Each row is a point. Examples show where two turns around zero, p and q, send a point. Write where each new point lands after one turn and then the other. Backwards means that the second turn is done in reverse. Each puzzle has new turns, and all numbers are rounded.
In the rows, zero is written as 128.

Turn p:
[171 119 138] => [172 120 127]
[142 134 110] => [137 136 108]
[106 118 120] => [105 118 124]
[ 84  87 146] => [ 90  84 151]
[131 185 115] => [127 186 121]
[134 125 139] => [136 124 137]
Turn q:
[143 135  95] => [147 149 104]
[ 63 148  95] => [ 68 151  88]
[150 140 151] => [142 133 158]
[133 128 137] => [131 125 137]
[142 130 145] => [138 125 148]
[137  86 145] => [142  84 132]
Where do these land?
p, then q backwards: [ 70 137 162] => [ 94 157 179]
p, then q: [137 160  92] => [127 174 110]
p, then q backwards: [134 104 127] => [129 103 131]
p, then q backwards: [160 117 138] => [159 111 127]
p, then q: [139 122 121] => [140 128 120]

Turn p:
[118  91 114 118] => [130  92 110 114]
[112  89 123 171] => [109  86 112 164]
[114 162 152 124] => [112 152 161 124]
[136 105  95 133] => [134 114  90 129]
[153 134 142 114] => [155 139 141 125]
[134 187 142 107] => [127 184 155 111]
Turn q:
[154 112 141 143] => [158 114 142 136]
[111  68  96 131] => [129  72  86 118]
[130 153 110 127] => [127 156 114 129]
[125 140 139 154] => [128 134 136 157]
[119 167 153  86] => [ 98 164 160 101]
Where do these land?
q, then p backwards: [158 131 119 110] => [147 135 125  98]
q, then p: [ 69 155 130 150] => [ 62 122 124 145]
p, then q: [154 106  98 127] => [158 132  96 117]
p, then q: [128 104 156  93] => [144 106 159  98]
q, then p: [130 144 137 160] => [120 138 131 163]

Turn p:
[105 145 112 103 103 156] => [114 145 111  96  98 148]
[158 140 176 122 151 133] => [157 129 175 119 156 138]
[120 139 161 169 130 100] => [105 141 164 158 148 108]
[140  89 182 121 149 101] => [135  84 170 120 163  99]
[116 116 114 137 157 125] => [119 114 109 141 151 136]
[126 133  98 126  63 148] => [121 144 113 123  57 125]
[126 134  89 123 147  99] => [134 139  85 137 148 111]
[132 129  91 123 124 162] => [138 128  97 129 103 159]
Turn q:
[134 135 124 134 167 143] => [122 136 119 135 167 141]
[162  95 131  57 125 120] => [162 112 128  52 134 121]
[131 169  90 139 159 115] => [113 169  96 145 154 106]
[126 142 119 164  92 143] => [131 139 118 164  91 143]
[109 104 125 144 106 125] => [121  99 125 141 103 126]
[130  97 192 127 127 111] => [147  92 189 125 134 125]
[104 153 116 130 121 139] => [ 99 148 121 134 114 134]
Where do these land?
p, then q: [ 96 113  85 151 137 133] => [ 97 112  86 152 115 131]
p, then q: [120 148 157 130 131 115] => [114 141 157 126 144 123]
q, then p: [127 177 107 143 157 158] => [111 171 110 143 144 171]
p, then q: [125 136 134 121  97 146] => [128 138 142 114  98 135]
p, then q: [168  83 145 130 107  83] => [174  94 149 138 128  77]
p, then q: [143 100 135  87 106  92] => [154 113 132  94 125  79]
p, then q backwards: [117 140 132 134 161 168] => [130 126 141 130 145 179]

Turn p:
[113 134 131 117 146  89 138 126] => [116 120 126 110 152  96 137 139]
[129 118  97 121 154 164 141  86] => [109 103 103 129 138 171 151  99]
[121 167 139 150 135 125 128 157] => [125 169 137 152 146 113 128 141]
[113 179 177 141 110 134 149 106] => [102 181 155 124 115 104 154  96]
[ 91 101 123 137 152 107 112 100] => [ 94  89 127 122 151 114 104 112]
[168  91 105 104 135 124  81 150] => [183  99 119 112 138 155  91 147]
[ 93 143 124 103  89 173 157 127] => [ 83 155 120 119  80 157 146 141]
[152 105  96 132 106  99 106 148] => [167 108 100 132 116 113  98 147]
[170 113 161 146 125 137 141 152] => [170 127 167 151 114 128 144 131]
Turn q:
[113 123 151 138 157 119 134  99] => [105 128 137 133 151 122 131  90]
[115 119 129 164  45 144  98 142] => [118 122 126 164  43 109 134 156]
[131 134  99 124 135  89 140 127] => [152 139  99 115 145 103 125 122]
[161  87 148 121 146 143 105 124] => [142  89 175 116 127 136 128 115]
[163 152 141 131 118 138 135 137] => [147 156 154 137 126 140 131 145]
[116 144 127  83 132  97 151 146] => [121 153 108  80 150 119 136 145]
[ 94 117 101 164  69 174 146 105] => [115 120  84 177  68 155 157 121]
[125 126 130 122 178 113 134 159] => [125 113 132 117 183 117 123 144]
[134 150 125 105 173 136 109 113] => [127 131 137 113 160 151  87 114]
Where do these land?
q, then p backwards: [150 115 202 132 170 112 130 142] => [109 129 199 132 180 114 137 129]
p, then q: [138 146  76 115 127 111 145 125] => [166 119  84 126 143 134 128 141]
q, then p backwards: [ 82 147 119 116 149 100 136 129] => [ 95 158  99 122 139 104 116 111]
q, then p: [158 126 125 129  73 169 126  85] => [139 160 126 138  60 143 138  93]
q, then p backwards: [129 124 108  98 101 123 142 142] => [141 134 112  90 108 122 138 133]
p, then q: [ 95 114  98 113 128 111 111 117] => [121  91 102 107 122 122 106 133]
p, then q: [152 112 133 139 120 144 145  77] => [138 132 121 129 102 145 158  81]
p, then q backwards: [112  84 144 156 142 150  87 154] => [146 140 136 147 160 166  74 132]
p, then q: [149 138 176 136 158 141  87 166] => [116 145 200 140 155 137 104 133]
q, then p: [142 142 134 150 105 112 140 125] => [139 151 120 139 126 100 141 120]
p, then q: [101 160  93 124 136 136 160 146] => [119 130  80 151 153 130 131 159]

Turn p:
[161 138 160 134 121 145 123 129] => [162 141 158 118 123 141 124 139]
[135 145 130 169 145 121 168 123] => [135 148 145 148 173 118 153 119]
[130 153 105  64 147 125 126 137] => [109 154  81  92 128 130 100 148]
[119 113 123 127 151 119  95 146] => [126  98 117 138 127 114 100 144]
[148 153 106 133  99 103 171 147] => [143 173 100 144 129 120 171 129]
[ 93  86 150 104 109 132 140 121] => [ 94  96 140 101 103 130 157 131]
[ 84 116 160 152 136 203 108 133] => [104  84 177 141 138 192 114 141]
[111 128 134 126  97  90 106 104] => [111 134 137 138  84  98 125 106]
[172 120  84 143 148 114 115 112] => [170 124  97 131 148 108 108  93]
Turn q:
[127 116 154 133 108 105 131 103] => [143 126 152 126 104 107 133 104]
[149 161 116 137 107  80 115 104] => [171 160 116 130 112  98  96 118]
[141 122  96 108 103 124 156 174] => [125 131 111 128 112 119 145 193]
[120 133 148 154 138 145 106 141] => [ 99 125 141 139 133 143 102 115]
[142 113 115 149 142 127 152  91] => [149 135 135 156 153 112 154 111]
[ 75  95 101 123 142 139 163  94] => [113 100 101 127 150 102 188  99]
[152 181 130  80 122 141 177 142] => [137 189 118  91 120 157 160 163]
[153 128 110 101 119 143  92 155] => [143 110 110 128 117 164 104 162]
[102 137 157 146 126 152  97 119] => [ 99 121 132 132 117 149 107  87]
[119  93 153 150 173 122  92 157] => [102  82 164 125 162 128  90 127]
Where do these land?
p, then q: [141 156 160 167 130 140 121 110] => [124 151 170 127 128 150 105 102]
p, then q: [110 162 137 103 132 144 141 133] => [ 95 137 105 107 128 148 121 127]
p, then q backwards: [111 111 160  85 115 149 144 146] => [119 122 146  84 120 142 145 169]
q, then p: [110  90  94  97  83  81 130 183] => [138 102  71 145  77  97 171 165]
q, then p: [121  94  82 108 126 123 103 148] => [149  80  87 135 128 120 142 132]
q, then p: [156 145 156 146 165 101 110 109] => [146 139 163 108 131 112  77 133]
q, then p: [129 143 136 124 117 134 130  81] => [140 157 137 113 133 136 131  92]
q, then p: [160 147 125 148 159 131 172 106] => [134 169 149 131 179 119 116 142]
p, then q backwards: [123 161 144 166 149 132 112 113] => [156 130 147 173 148 124 119 128]
q, then p backwards: [155 126 113 141 115 163 112 125] => [121 143 111 152 112 150 113 153]
p, then q: [ 93  72 100 123 117 109 132 154] => [120  93 115 150 127  78 167 147]

Turn p:
[148 157 108 135 139 103 148 152  95] => [143 144 122 146 158 117 159 145  91]
[ 96 124 143 101 152 112 148  84 151] => [100  90 142 117 148 130 143  87 157]
[150 160 156 117 162 104 156 146 165] => [121 151 158 145 173 101 152 132 167]
[ 91 140  85 155 150 130 107 132 117] => [107 124  81 162 132 132 113 113 101]
[127 116 137  88 119 134 115 151 114] => [112 126 135  92 133 125 115 159 119]
[ 89 122 146 148  82 163 110  97 111] => [117 131 137 112  73 165 105  92 106]
[141 147 134 137 158 155 149 129 106] => [145 139 141 146 164 158 122 127 118]
[160  92 159 120 114 110 108 134 134] => [150 116 156 108 107  94 113 150 141]
[131 104  81 169 123 105 157 152 165] => [133 118  93 182 100 120 165 155 153]
[147 117 132 111  81 163  83 103 124] => [153 141 117  71  91 138  94 120 129]
Turn q:
[123 103 102 114 107  98 142 128 159] => [122 103  92 134 117 125 149 141 164]
[102 177 120 100 125 144  88 127 116] => [104 180 121 100 116 140  90 137 122]
[145 153 102 120 146 163 141 116 143] => [153 148 113 122 137 171 125 106 128]
[148 151 151 148 128 118 109 116 122] => [144 142 147 137 135 103  99 118 131]
[129 127 201 153 135 176 129 135 130] => [125 126 214 122 153 139 127 113 124]
[143  84 193  96 151 100 121 149 121] => [128 104 161  80 154  71 163 139 127]
[123 165 109 158 126 129 151 145 126] => [136 160 125 173 127 144 133 134 121]
[126  97 100 157 140 105 130 135 140] => [123  96  99 159 149 122 134 136 124]
[ 85 135  91  85 110 130 129  77  96] => [ 91 138  87 104  65 139 118  98 116]
[157  89 111 151 111 117 140 153 128] => [156  84 122 152 129 125 141 158 124]
Where do these land?
p, then q: [ 95 118  92 142 148 171 138  87 130] => [122  88 116 125 130 184  97 103 114]
q, then p: [111 143 106 119 123  96 119 120 124] => [114 137  93 133 117 116 146 121 117]
q, then p: [140 122 118 132 111 141 187 154 134] => [155 144 151 150 116 168 150 150 144]
p, then q: [125 154 174 130 156  91  92 159 131] => [ 96 159 129 140 147  60 117 124 128]
q, then p: [136 141 148 174 136  73  83 112 105] => [130 115 122 152 121  50 119 104  96]
q, then p: [143 110  65 130 101 186 131 129 147] => [155 138  98 116 107 182  82 165 144]
q, then p backwards: [125 121 123 152 155  92 119 137 123] => [127 140 111 133 160  97 116 145 122]
p, then q: [143 110 159 106 156  89 121 117 126] => [122 107 128 111 152  78 149 122 137]
p, then q: [149 148 125 104 118 172 158 130 114] => [151 158 145  99 141 168 139 123 116]
q, then p: [122 130 137 115  91 167 134 111 172] => [116 143 134 109 108 152 104 122 183]
q, then p backwards: [117 112 161 105 111 130 127 151 102] => [126 112 155 106  97 105 136 147 117]

Turn p:
[132 147 168 149 142 133  89 106 148 142 130] => [146 132 147 166 121 124  89 121 136 165 132]
[154 150 131 145 160 134 102 149 121 142 128] => [143 128 127 138 150 124 105 155  98 158 121]
[151 106 154 146 144 136  97 148 148 118 140] => [156 106 148 157 139 110 112 153 126 128 149]
[131 129 145 128 122 122  78 128 117 135 111] => [135 110 147 129 116 107  91 116 111 140 119]
[113 130 118 189 149 157 124 140 127 103 145] => [132 122  84 185 138 132 118 150 117 111 128]
[159 133 131 149 129 130 117 117 152 130 103] => [164 118 135 142 126 122 131 133 137 149 103]
[128 129 134  88 104 144 164 121 104 122 121] => [126 154 143  99 112 149 155 107 114 103 132]
[120  97 129  87 114 102 168 100 103 167 119] => [ 96 126 147  88 125 133 176  79 130 143 143]
[110 124 114 115  92 127 150 144 130 150 124] => [105 116 123 100  96 145 148 134 132 125 130]
[117 138 113  99 108 108 167 125 129 128 157] => [105 158 116  92 120 133 150 130 152 119 147]
[140 123  93 134 126 136 108 118 119 107 144] => [152 121  93 118 141 117 114 121 127 111 130]
[107 126 137  94 104  76 183 123 109 123 109] => [ 78 157 151  95 112 110 176 109 142 115 114]
[102 131  96 142 170 159 119 145 156  96 133] => [127 115 103 154 167 158 101 155 143  95 115]
Turn q:
[109 113 138 135 129 120 123 128 128  98 135] => [102 126 142 138 132 138 127 133 125 103 126]
[100 138 115  68 124 121 135 121 129 105 131] => [ 95 146  96  95 123 111 141 150 113 108 113]
[144 164 122 149 135 128  66 137 127 127 127] => [121 156 134 151 127 104  87  83 136 145 128]
[170 116 114 133 133 114 147 146 149 117 143] => [161 111 113 141 132 125 113 140 158 103 115]
[159 136 129 150 134 122 147  92 138 125 117] => [159 129 142 129 127 138 151 106 149 125 101]
[101 128 116 104 147 148 143 143  98 116 140] => [120 145 112 119 159 128 131 154  91 118 138]
[150 109 144 144 129 139 126 121 146 103  85] => [134 120 170 127 121 142 114 137 140 135  86]
[225 158 157 139 122 123  97 127 145 150 125] => [197 148 148 128  83 105  88  91 172 136 125]
[105 120 114 131 100 117 144 137  93 151 132] => [126 104 108 144 117 129 149 132  89 136 149]
[ 99 135 153  97 135 121 149 124 124 118 142] => [109 148 128 110 126 123 156 154 123 106 145]
[102 120 116 144 111 165 144 142 153 100 138] => [105 134 112 146 141 177 119 156 136 133 117]
[ 96 121 121 143 135 122 145 141 135 153 112] => [115 105 130 139 145 124 150 144 130 156 139]
[105 105 122 127 130 123  99 105  99 201 137] => [122  91 126  99 133 120 139  84 101 158 180]
Where do these land?
q, then p: [131 148 161 122  95 133 151 132 129 121 104] => [128 136 133 120  78 134 144 153 113 132 122]
q, then p: [150 130 164 163 152  98 116 160  99 137 105] => [132 140 147 166 116  70 135 135 125 159 152]
p, then q: [138 145 125 147 138 111 112 111 167 104 133] => [130 118 133 142 129 107 110 117 174 144 113]
p, then q backwards: [137 161 133 128 158 151 144 131 135 119 127] => [128 143 128 142 136 165 147 136 124 102 129]
q, then p: [124 140 138 136  91 140 142 103 117 141 133] => [142 141 109 120 100 153 149 117 117 127 137]
p, then q backwards: [103 112 142 102  96 115 131 117 121 131  83] => [131 112 148 129 113 100 102  82 133 115 105]
q, then p backwards: [129 108 143 139 118 152 139 130 138 139 151] => [124 124 125 114 128 159 131 132 151 143 146]
p, then q: [140  97 106 122 158 106 164 125 115 144 100] => [141 115 144 102 163 123 173 158 122 127 125]
q, then p: [125 126 100 125 103 114 110 132 153 151 140] => [125  93 102 113 125 133 127 112 157 129 133]
p, then q backwards: [175 157 102 115  96 142  81 108 147  94 130] => [216 131 122  96 136 145 131 134 132 133 132]
p, then q backwards: [ 96 106 118 133 154 122  94 134 128 148 133] => [108  93 104 142 132 125  97 148 138 138 130]
p, then q: [135 121 123 108 166 118 150 114 141 134 174] => [134 153 109 115 170 122 135 130 164 120 154]
q, then p: [ 83 113 110 125 139 162 131 165  74  99 152] => [ 99 139  92 146 163 124  96 136  63 107 135]

Turn p:
[105 124  97 128 134  95  90 152 150 112 106  82] => [133 126 137 132 103  99  55 150 146 141 118 136]
[146 150 137  97 175 114 129  96  94 129 150 125] => [136 141  77  96 132 118 140 136  83 112 109 122]
[121 110 100 166 114 146 138 122 115 149 152 143] => [107  81 117 144 139 137 153 122 148 146 128 129]
[123 120 112 115  99  83 140 146 167 131 109 101] => [128 128 168 114  89  85 106 126 153 126 142 137]
[ 67 111  93  90 165  91 150 154  94 139 123 103] => [ 73 140 117 112  83  98 119 187 126 140  83 145]
[156 114 147 133 134  88  97 114 154 146 105 118] => [166 130 146  90 139 107 103 109 123 151 131 148]
[148  77  97 151 111 135 109 107 152 113 151 170] => [159  86 111 116 137 159 142 123 187 133 147 148]
[151  85 177 134 129 143 126 145 158 156 109 103] => [162 140 189 114 151 127 136 114 139 153  97 111]
[152 153 177 164 112 158 136 120 168 130 162 133] => [146 118 150 130 173 139 144 101 123 121 167  71]
[105 100 104 104 166 101 159 145 105  94 143 155] => [109 152  91 114 113 119 154 189 157 121 121 148]
[161 138 115 131 124 155 127 142  90 139 136 135] => [145 113 112 167 128 132 158 124 104 129 115 134]
[119 153 150 101 117 163 118 111  98 118 161 159] => [120 123 112 132 137 179 148 137  91  88 136 120]
[143 149 110 125 115 166 153  98 166 116 100 145] => [129 151 116 139 104 152 135  71 153 123 151 109]
[100 169 146 142 113 149 117 151 122 128 107 157] => [103 146 144 164 137 159 118 129 101 139 162 131]
[121 165 158 139 112 133 132 117  87 119 106  90] => [102 144 135 156 156 109 108 103  89  99 111 131]
Turn q:
[122 122 107 114 121 129 149 107 182 131 132 127] => [107  97 129 136 117 139 133  83 152 142 133 124]
[ 93  77 158 171 128 122 102 177 109 133 142 162] => [112 173 176 147 143 115 119 167  96 150 181 142]
[116 135 150  91 122 143 128 115 132 118 156 126] => [133  92 146 118 107 134 117 120 100 118 120 134]
[119 173 132 138 131 120 128  86 144 138 129 132] => [159 125 126 108  99 104 129  96 153 122 126 125]
[141 121 110 115 101 107 121  77 137 138 141 109] => [140  94 113 162 116 108 143 103 133 114 123  98]
[162 133 133 127 144 154 160 112 112 107  80 145] => [132 144  98 123 149 126 112 119 133 149  71 159]
[147 100 149 173 136 128  97 176 118 108 168 136] => [130 133 152 146 164 123 107 182 125 115 177 157]
[108 115 139 182 102 139 130 199 111 129 164 121] => [140 150 161 142 136 162 155 184 123 135 183 159]
[110 128 112 114 128 138 133  86 121 128 114  92] => [136 134 114 148 100 144 128  97 125 107 101 109]
[135 137 140 100 118  89 157 110 130 143 122 115] => [130 110 142 118 136 114 165 108 129 122  95 105]
[ 95 105 110 163 133 102 114 188  98  98 182 154] => [ 88 150 147 137 124 116 150 183 108 103 192 168]
[138 138 105  97 150 132 141  93 132 178 143 118] => [140 111  97 109 137 133 140  73 111 112 133 100]
[150 150 134 108 165 135 119 135 140 115  58 108] => [116 149 114  96 144 143  89 131 162 129  73 105]
[156 160 114  98 114 152 113 129 125 129  62 145] => [130 129  80 101 119 130 106 145 140 171  82 105]
Where do these land?
q, then p backwards: [124 142 141 162 153 138  90 128 150  84 112  97] => [102 106 117 114 113 125 108 140 157  71 108 106]
q, then p: [158 122 136 124 152 139 137 154 110 148 120 122] => [137 152  96 136 115 134 129 142 112 144 106 115]
p, then q: [154 116 143  89 101 171 158  93 152  84  94 137] => [158  86 115 128  91 128 101 107 173 131  85 171]
q, then p backwards: [138 115 103 117  97  95 121 125 104 150  95 144] => [135 143 121 143 174 138 168 147 116 141 146 117]
p, then q: [114 169 146  97 122 158 147 123 156 129 118 152] => [174 110 128 130  88 156 136 131 116 108 119 148]
q, then p: [145 133 153 162  83 130 104 153 147 134 133 126] => [166 112 162 128 140 112 150 143 124 158 132 100]
q, then p: [156 125 110 119 110 144 136 147 184 149 120 121] => [132 107 136 105 116 148 132 118 151 160  93  91]
p, then q: [ 95 143 152 134 138 100 125  84  96 157 138 107] => [ 91 161 126 118 102 116 123 124  80 104 107 106]
p, then q: [ 79  98 137 158 144 124  95 164 154 153 128 129] => [137 142 163 101 153 156 102 131 105 149 163  86]
q, then p backwards: [149 106  93  98 147  94 167 132 102 114 148 149] => [119 137 135 144 122 114 166  97  62 137 146 134]
q, then p: [151 101  98  95 147 120 102 149 111 163 157 132] => [110 111  89 135 125 113 120 175 134 116  82 118]
p, then q backwards: [ 91 147 164 168 146 111 109  79 125  96 136 124] => [169 105 116 116 199 136 109 155 137 142 124 139]
q, then p: [ 97 115  84 169 153 149 152 138 100 129 150 169] => [ 90 100  81 135 116 147 159 140 107 116 180 126]
q, then p: [142 161 131  99 100 121 149 123 100 100 143  82] => [142 168 145 166 123 125 149 118 177 116 114 151]
